Rows are points. A path goes straight from each point to the next, and from the last back to the first. The post is the endless flat space through its rows: a point in 2 columns, a line in 3, a plane in 4, and so on, so that a path can go around it. How many times does the path go around the post? Going back the other way cancels.

Post (2 x 3):
| -18 |  20 |  32 |
|  33 | -45 | -40 |
Path (21 x 3):
| -35 |  30 | -19 |
| -18 | -90 | -71 |
| -54 |  18 |  80 |
|  69 | -73 |   1 |
|  86 | -25 | -55 |
|  46 |   2 | -60 |
| -64 |  13 | -38 |
| -43 | -44 | -14 |
|  37 | -61 |  -1 |
|  93 | -13 |   7 |
|  28 |  21 |  -2 |
|  18 |  41 |  56 |
|   3 |  25 |   4 |
|   4 | -32 | -72 |
| -18 | -26 |   2 |
|  17 | -49 | -12 |
|  49 | -15 |  11 |
|  25 | -29 |   3 |
|  27 | -83 |  35 |
|  75 |  -3 |  20 |
|  54 |  23 | -56 |
Times around: 3

Post (3 x 4):
| -24 | -48 |  35 | -76 |
| -31 |  16 |  40 | -17 |
|  46 |  16 | -11 |  17 |
Path (8 x 4):
|  42 |  49 |  67 | -59 |
|  20 |  11 | -48 | -92 |
| -58 | -17 | -47 | -15 |
| -60 | -43 |  11 |  40 |
|  32 |  -4 |  21 |  15 |
|  41 |  43 |  49 | -13 |
|  36 |  25 |  90 |  -2 |
|  23 | -58 |  73 | -16 |
Times around: 1

Post (7 x 8):
|  -58 |  -16 |   73 |   26 |    1 |   -5 |    4 |  -35 |
|  -19 |   -2 |    9 |   76 |  -45 |   -1 |  -27 |    0 |
|  -33 |    3 |  -41 |  -15 |   22 |  -42 |   14 |   43 |
|   -7 |   24 |   54 |   -1 |  -22 |   15 |  -85 |   41 |
|  -10 |  -27 |    4 |  -12 |   -5 |  -13 | -113 |    3 |
|    7 |  -15 |   34 |  -21 |  -15 |   32 |   70 |  -59 |
|   17 |  -10 |   24 | -114 |  -66 |  -66 |  135 |  -62 |
Path (28 x 8):
|  -98 |  -44 |  -70 |   26 | -115 |  -99 |    9 |  -24 |
|  -38 |  -52 |   64 |   -8 |   -7 |  -13 |   50 |    9 |
|  -10 |   18 |   50 |  -18 |   37 |   11 |    8 |   57 |
|   -7 |  -72 |   67 |  -38 |  -27 |   17 |   73 |  -82 |
|  -38 |  -36 |   -6 |   41 |  -17 |   32 |   -5 |  -13 |
|  -20 |   14 |  -48 |   14 |  -44 |   82 |  -27 |  -22 |
|  -16 |  -10 |   15 |    6 |  -20 |  -30 |  -32 |  -45 |
|   -7 |   28 |  117 |  -45 |   12 |  -20 |  -42 |    2 |
|   12 |   10 |   25 |    6 |  -52 |  -68 |  -33 |  -27 |
|  -51 |   -1 |   41 |  -57 |   -3 |  -38 |    0 |  -37 |
|  -10 |  -17 |   -8 |  -54 |    9 |   38 |   13 |  -99 |
|   -4 |    9 |   12 |   -8 |   35 |  -20 |   30 |  -22 |
|   13 |    6 |   50 |   39 |  -34 |  -58 |   30 |   -5 |
|   54 |   30 |   34 |   27 |  -50 |    8 |   -8 |  -38 |
|  -24 |   54 |   77 |  -23 |    0 |   65 |    3 |  -48 |
| -119 |  -38 |  -53 |   39 |   11 |  -17 |  -12 |  -32 |
|   -7 |   45 |   52 |   63 |  -55 |   39 |  -38 |  -19 |
|  -16 |   23 |   90 |   -4 |  -12 |  -35 |   16 |  -22 |
|  -11 |  -18 |   79 |    1 |   28 |   48 |  -16 |    6 |
|  -10 |  -83 |  -16 |  -22 |   -9 |   32 |  -19 |   -3 |
|  -50 |  -10 |   33 |  -62 |  -33 |   21 |  -21 |  -29 |
|   21 |   21 |  -68 |  -14 |  -50 |   -1 |   29 |  -30 |
|   31 |   32 |   58 |  -33 |   44 |  -18 |   13 |   -2 |
|  -30 |    4 |   66 |   26 |    2 |  -54 |    5 |   56 |
|  -56 |  -27 |   60 |  -58 |    8 |  -41 |  -31 |   43 |
|  -78 |  -13 |  142 |  -78 |  -52 |   56 |    5 |  -78 |
|  -53 |    6 |   -8 |  -34 |  -57 |  -34 |   21 |  -67 |
|   14 |   48 |   25 |  -63 |  -69 |  -13 |  -47 |   37 |
Times around: 2
